Each row of a before or after table is a point. One or more steps were done to the points. Then noise was added and the rows were shuffled. The steps act on columns, c1 being the first. Name the steps. A step turns or swaps two columns, mirrors them in a line or flattens them onto one, adds a multiple of one to another, or multiplies or shifts one. Angles are multiples of 10 degrees, from the lower column toward the higher: turns from -170 to 170, lines from 10 to 170 but not 90. Use the fewest steps. Two steps may share a column if one is a turn and the other turns, adds or multiplies; they go together, in the order done. Otherwise the lowest column goes first.

Before (13 x 3):
[[  0.2  12.3  -0.2]
 [ -0.2   2.4   5.1]
 [ -2.9   2.8   4.5]
 [ -7.4  11.0  -7.2]
 [ -1.7   3.7   1.6]
 [ -2.9   5.3   2.5]
 [  2.8  -2.0   3.2]
 [ -3.5  -1.7  -0.3]
 [  3.5  -1.2  -0.5]
 [-10.9   9.5  -0.2]
 [  0.4  -1.1   0.9]
 [ -2.0   2.1  -2.1]
 [ -8.4   5.9  -2.2]]
After (13 x 3):
[[ -0.4  -3.8  -3.2]
 [ -2.0   4.6  -2.2]
 [  0.1  19.4 -10.9]
 [  1.2  -2.2   0.8]
 [  2.0   7.3  -1.7]
 [  5.0   5.1  -0.4]
 [  4.5   5.6  -2.8]
 [ -2.0  11.6  -8.7]
 [  2.6  10.4  -3.1]
 [ -0.2  25.0   0.3]
 [ -0.6  -2.3   3.7]
 [ -7.0  21.9  -7.4]
 [  2.9  -4.0   2.6]]
Steps: swap c1 and c3; multiply c2 by 2

Before (13 x 6):
[[  3.3  -2.3  -1.6  -3.3   0.1  -1.8]
 [  3.1   0.9  -3.5   1.3  -2.1   6.6]
 [ -5.3  -0.1  -5.3   0.2  -9.7   1.5]
 [  2.8   0.3  -6.2   4.5  -2.3  -7.4]
 [  3.0  -3.4  -0.2  -2.4  -3.9   3.2]
 [  3.0  -0.1 -10.3   0.3  -1.9  -7.8]
 [  0.5   3.1   2.3   0.5  11.2  -5.3]
 [  4.4  -0.5  -6.3  -5.7   1.7   5.8]
 [ -6.1   0.0  -5.2   6.2   0.3  -8.0]
 [  0.9  -5.4   0.4  -0.6  -4.1  -4.2]
 [ -1.9  -2.6   0.5  -1.8   1.1   6.9]
 [ -4.0  -3.6   2.1  -0.7   0.7  -1.5]
 [  4.6 -11.1  -4.7  -4.5   1.2  -2.6]]
After (13 x 6):
[[  0.5  -2.7   0.4  -3.0  -4.2  -6.8]
 [  2.8   0.1 -10.8  -0.3  -2.1 -12.5]
 [  3.0   2.2  -7.1   2.8  -2.6 -11.8]
 [  4.4  -3.2  -7.9  -3.2   1.4   9.6]
 [ -5.9   2.9  -3.0   3.6   0.4 -13.1]
 [  4.6  -7.0  -6.0  -7.9   1.1  -4.1]
 [ -2.1  -1.8   0.5  -2.0   0.9  11.3]
 [  2.7  -2.6  -1.0  -3.3  -3.8   4.9]
 [  3.2   1.2  -4.3   1.2  -2.2  10.2]
 [ -4.3  -1.9   2.9  -2.3   0.7  -2.2]
 [ -5.3  -0.3  -3.8   0.1  -9.8   2.1]
 [  3.3  -2.3  -2.8  -3.0   0.2  -3.1]
 [  0.3   1.7   2.3   1.9  10.8  -8.2]]
Steps: add -0.3 times c1 to c3; flatten c2 and c4 onto the line at 50 degrees; multiply c6 by 1.6

Before (14 x 9):
[[ 6.5 -8.5 -3.8  4.4 -5.9  2.1 -5.4  2.3  6.2]
 [-2.3 -9.5 -3.4  5.8  1.5  2.5  4.7  0.1 -5.0]
 [ 5.6 -1.2 -1.0  3.8 -1.0 -1.2  2.0  7.4 -5.6]
 [-2.2  3.7  3.1  4.4 -2.3 -7.6  0.2 -1.6  0.6]
 [ 5.0  1.1  2.0 -4.5  2.1 -2.5 -5.0  3.0  6.0]
 [ 5.2  2.0 -4.5 -7.8  2.9 -0.6 -3.5  5.2  0.8]
 [-1.3 -1.2 -3.0  4.7 -3.6 -7.1  4.0 -3.1  2.0]
 [ 6.3 -3.5  4.4 -0.9 -3.0 -3.8 -1.2  3.6  5.5]
 [ 8.6  0.0 -5.3  5.6 -6.9  6.1 -3.7  1.7 -3.9]
 [ 0.6 -1.3  1.6  2.7  4.9 -0.3 -0.3  0.7  1.2]
 [ 3.0  0.4 -2.1 -4.9 -4.2 -3.4 -7.5  5.0  4.2]
 [ 7.2  4.5 -7.6 -0.8 -2.0  4.8  6.3  4.6 -7.0]
 [-0.5  2.1 -2.2 -6.7  0.9  4.1  1.8  8.6 -1.1]
 [ 5.2 -5.2  6.1 -7.0 -6.8 -2.5  0.1  5.2 -5.4]]
After (14 x 9):
[[  0.9  -1.8  -2.0   2.7   0.8   5.0  -0.3  -0.6   0.0]
 [ -2.4   3.0  -3.5   4.5   7.6  -2.6   0.2  -0.4  -3.0]
 [  6.7 -10.4 -10.5   4.6  -2.2  -6.0  -5.5  -2.2   0.9]
 [ -2.6  -5.9 -12.1   5.6  -2.5   0.9   4.3   5.5   6.8]
 [  5.2  -1.8   8.8  -4.3   2.4   2.2  -5.6  -6.4  -2.6]
 [  7.2   7.5  -6.5  -1.0  -5.1  -2.2   6.0  -1.3   5.8]
 [ -1.1  -2.0 -10.2   5.0   7.0  -3.8   4.3   1.8  -3.2]
 [ -0.3   2.9   7.3  -7.1  -3.9   0.4   1.6  -6.7   5.5]
 [  5.5   2.0  -6.9   3.9   1.3  -1.0   2.2  -2.1   9.1]
 [  8.5   2.3 -13.8   5.6  -5.9  -6.7  -3.6   0.9   3.5]
 [  4.7   1.3   7.1  -8.1   0.8   2.6  -3.6  -5.0   2.3]
 [  5.1  -1.9  16.2  -7.0   2.4  -6.5   0.2   0.5   8.8]
 [  6.2  -5.8   5.9  -0.9   3.8  -2.7  -1.1  -5.0   0.0]
 [  3.3  -1.4   5.5  -5.2   3.2  -4.1  -7.9  -6.6  -0.1]]
Steps: turn c2 and c9 by 30 degrees; turn c8 and c9 by 140 degrees; add -1.5 times c4 to c3; turn c5 and c6 by 90 degrees

Before (13 x 14):
[[ -8.2  -0.1   8.3  -3.0  -2.3  -3.4   2.9 -11.3  -1.6  -4.6   4.0  -2.0
   -3.3   5.4]
 [ -7.0  -4.5   6.9  -1.2   8.0   2.0   5.4  -6.8  -1.3  -4.6   2.0   0.6
   -4.7   5.1]
 [ -9.6   0.3   3.1   0.9   3.3   1.2   2.9  -1.6   5.2   2.6   4.6  -4.6
   -7.0   2.9]
 [  1.2  11.9   7.9  -2.0  -3.6  -3.8   6.5   2.5   6.1  -2.6 -12.7 -13.9
   -2.1   6.0]
 [  1.9   5.2   1.5  -0.4   2.0  -6.7   8.0   3.9   3.6   2.8  -4.8  -9.4
    6.4  -0.4]
 [ -5.7  -1.0  11.0  -7.5  -0.9  -1.2  -3.4  -2.9   2.6  -1.9  -3.0  -1.5
   -5.4   6.7]
 [ -1.2  -2.5   8.5   6.3   0.6  -0.6   1.7  -2.5   2.2   0.0   0.4  -2.1
   -1.3   6.3]
 [  1.2   9.6   3.6   1.0   2.5  -5.2   6.5  -0.6  11.0   1.8  -7.3  -5.3
    5.8   5.3]
 [  3.7  -1.3  -0.2  -3.6   0.9   0.0   3.2  -2.4   6.6  -2.2   1.7  -4.0
   -4.0   5.3]
 [ -3.9   0.9   6.9  -2.8   2.2  -7.6  -5.6  -5.1  -1.1  -9.3  -1.3  -3.8
   -3.6  12.9]
 [ -3.7  -4.0  -3.5   5.0   1.7   2.1   3.1  -1.8   5.1  -3.2  -2.3  -1.0
    4.5   1.2]
 [  0.5   2.2   2.2   4.2   5.1   1.5   4.2   0.0   8.4  -3.2   2.2  -4.5
    3.8  -5.4]
 [ -3.7   4.3   5.0   1.0   2.6   3.6  -1.2  -6.5  -3.0   1.3  -1.5  -1.3
   -4.8   3.7]]
After (13 x 14):
[[ -9.6   1.2  -4.3  -1.5   3.4  -2.1   4.6  -7.2  -2.8  -0.5  -1.1   1.0
   -0.7   3.7]
 [-20.4   0.7  -8.3  -5.6  -3.0   2.2   2.9 -11.7   0.8  -2.7  -0.4  -4.8
    3.0   2.5]
 [-24.1  -0.6  -1.4  -0.8   0.9  -3.5   7.5  -5.0   6.0  -5.8   2.5   2.5
    2.3   2.1]
 [ -3.2  -1.1   0.2   2.0  -1.1  -1.5   1.4  -9.2   0.7  -3.2   1.5  -0.1
    1.8   8.1]
 [  3.6   1.9   4.0  -1.7  -7.1  -2.0  -6.5   0.1  -0.1  -9.4   0.5   1.5
    8.2  -0.7]
 [  2.3   5.1   4.5  -4.2  -3.4   3.2   2.4  -7.1  -1.3 -13.9  -0.4  -2.9
    6.2   4.2]
 [-17.4  -1.4  -3.9  -3.7   2.2  -8.7   5.4  -8.8   0.0   0.6  -0.7  -4.9
    5.2   3.1]
 [  0.5   0.6   0.9   5.7   1.5  -5.0  -3.3  -2.5   7.6  -5.1   4.3  -3.7
    3.6  -2.2]
 [  9.0  -0.1  -2.5  -5.3   0.2  -0.1   4.4  -1.5   6.2  -4.3   3.9  -1.9
    3.4   2.6]
 [-10.2  -2.2  -2.6   3.5   2.8  -1.6  -4.5   2.3   2.4  -1.3   1.8  -3.6
    1.8   3.9]
 [  2.0   4.0   1.0  -1.3  -5.8  -1.9  -5.4  -5.5   5.2  -6.0   3.0   1.7
    6.0   5.4]
 [-13.9  -0.1   1.1 -10.2  -1.8   1.3   5.8 -11.1   1.0  -2.0   0.2  -1.3
   -3.8   2.7]
 [ -9.6   0.5  -2.1  -9.7  -7.9  -1.9   3.2  -9.5  -1.6  -4.5  -0.4  -8.6
   -6.5   9.5]]
Steps: multiply c1 by 2.5; multiply c2 by 0.4; turn c3 and c8 by -70 degrees; turn c4 and c14 by 30 degrees; turn c5 and c6 by -90 degrees; turn c7 and c13 by 90 degrees; flatten c9 and c11 onto the line at 30 degrees; swap c10 and c12

Before (13 x 20):
[[ -1.7  -1.2  -5.0  -5.6   5.3  -7.9   2.4   4.0  -5.6  -5.9   5.1   6.2
   -3.7   3.6   2.5   1.1   0.3  -0.9  -6.9  -4.7]
 [  3.6  -1.8  -1.0   1.7  -6.2  -0.8  -5.6  -2.3  -0.1   5.8  -4.1   1.5
    7.0  -9.1  -4.9  -5.0   0.3  -4.3   6.0   1.0]
 [ -6.0   5.1  -2.0   0.2  -6.1   5.3  -0.7   6.6   4.0   1.6  -5.6  -2.9
    3.0  -6.4  -4.8  -3.5   1.3   1.4  -1.0   5.7]
 [ -7.9   6.0  -1.8   1.4  -6.6  -0.7  -4.6   4.4   1.4   7.5  -4.8  -3.7
    4.0  -2.9  -3.4 -12.3   2.1  -0.6   3.6   0.9]
 [  1.5  -1.9   6.8  -3.0  -1.9   5.9  -3.1  -3.2   6.4   1.7   3.7  -0.2
    5.4  -2.3  -1.0  -7.3  -4.5  -7.3  -2.9  -6.8]
 [ -0.4  -4.9   1.9 -10.1   3.1  -2.9   8.3  -3.0  -2.0  -1.8   6.5  -0.6
    1.4   2.7   0.7  -2.6  -4.3   3.7  -3.5  -3.5]
 [  1.6  -0.3   2.6  -2.4  -1.4  -5.8   2.7   5.3 -10.1   0.6   7.0   3.1
   -2.4   2.8   6.7   4.7   1.5   1.2  -2.0  -2.9]
 [  2.0   2.4  -2.4  -1.7  -2.1  -3.2   1.7  -1.6 -11.5  -2.4   1.2  -0.4
   -3.1   0.6   0.0   0.0  -5.5   0.9  -5.3  -4.8]
 [  2.4  -6.0  -3.0  -8.1  -1.3  -6.1   5.8   1.7  -7.3  -6.6   4.2  -2.7
   -0.7   4.8   8.2   1.6  -6.6  -4.8  -3.8  -3.7]
 [  8.1  -2.0  -0.6  -3.7  -2.5   3.6   0.4  -0.9   1.4  -2.7   6.7   1.6
    4.1   5.6  -1.1  -6.1  -5.1  -1.5   2.9  -3.2]
 [  1.6  -4.2   0.6  -4.6  -3.4   6.9  -0.4  -2.7  -2.5   2.2   2.4   4.1
   13.4   2.6  -1.0  -4.8  -2.6  -4.7  -1.1  -6.1]
 [ -3.4  -4.4  -5.6  -1.4  -2.5  -2.7   2.5   0.0  -4.4  -2.2   2.2   2.1
   -6.1   2.1   7.5   1.4  -0.2   4.9  -3.2  -5.3]
 [ -2.7   0.8  -1.3  -0.7  -2.7  -2.8  -6.1   1.7  -1.3   0.2  -1.3  -1.6
    3.1  -1.5   2.7  -5.8  -2.3   4.6  -5.8   5.8]]
After (13 x 20):
[[  5.4  -6.3   6.8  -4.0  -1.8   2.6  -3.1  -3.4   6.8   6.8  -1.0  -0.2
    5.6   0.1   3.8  -3.7   2.4   4.5   4.6  -7.0]
 [ -7.0  -1.3  -4.5  -2.3   5.3  -3.8   2.7   4.0  -5.5  -4.9  -6.3   6.1
   -4.0   6.5   3.2  -3.6  -3.3   0.1   5.9  -4.9]
 [ -3.6   0.6   2.9  -0.2  -1.4  -4.9   2.9   5.4 -10.3  -3.7 -12.0   3.0
   -2.4   3.4   2.7   3.4  -2.5  -1.0   1.5  -2.7]
 [ -1.5   2.4  -2.4  -0.7  -2.3  -3.5   1.3  -1.5 -11.6  -1.6  -0.6  -0.6
   -3.4   1.4   0.9  -1.9   1.9   1.3   7.4  -4.7]
 [ -3.2  -7.8  -2.7  -3.2  -1.1  -5.6   5.8   1.7  -7.7  -5.2 -11.8  -2.3
   -0.5   8.5  -0.4  -4.2   4.0   0.0   6.6  -3.6]
 [  6.4  -5.8   0.2  -1.9  -3.1   3.0  -0.9  -2.9  -2.5   5.1  -0.4   4.1
   13.2   5.2   2.8  -1.8   1.7   0.8   2.2  -6.3]
 [  7.7  -2.7  -0.8   1.0  -2.8  -4.0   0.5  -1.0   1.3   2.9  -3.4   1.7
    3.9   6.6   6.7  -6.0   5.7  -0.1   0.1  -3.2]
 [  1.7  -4.0  -0.4  -4.4  -6.4  -3.5  -5.5  -1.8   0.0   7.4   8.1   1.4
    7.0  -8.5  -0.9   1.1   2.8   2.2  -5.2   1.1]
 [ -3.6   3.8  -1.5  -0.9  -2.7   0.5  -5.9   2.3  -1.5   4.7  -2.3  -1.2
    3.3  -0.8  -2.4  -3.8  -0.9  -3.0   5.9   5.9]
 [ -5.8   4.0  -1.4  -0.8  -6.6   5.5  -5.1   4.5   1.3  13.9   7.2  -4.0
    3.8  -3.2  -2.5  -1.9   0.1   4.1  -3.8   0.6]
 [ -0.2   5.0  -2.2  -3.9  -6.3   8.3  -0.9   6.4   3.7   3.8   9.5  -3.1
    3.1  -4.8  -2.3  -1.1  -1.7   2.5   0.0   5.9]
 [ -2.4  -2.1   2.1  -5.9   3.3  -1.4   8.3  -3.3  -2.2   0.7  -5.2  -0.7
    1.6   8.6   5.5  -3.4   2.0  -6.1   4.9  -3.7]
 [ -4.3   0.1  -5.5  -0.1  -2.8   1.0   2.4  -0.2  -4.8  -2.4  -9.5   2.3
   -5.9   2.5  -1.9  -0.5  -0.9  -6.5   3.1  -5.2]]
Steps: turn c1 and c6 by -50 degrees; mirror c2 and c18 in the line at 20 degrees; turn c4 and c14 by -40 degrees; turn c10 and c16 by 50 degrees; turn c11 and c15 by 120 degrees; multiply c11 by 1.3; turn c17 and c19 by -150 degrees
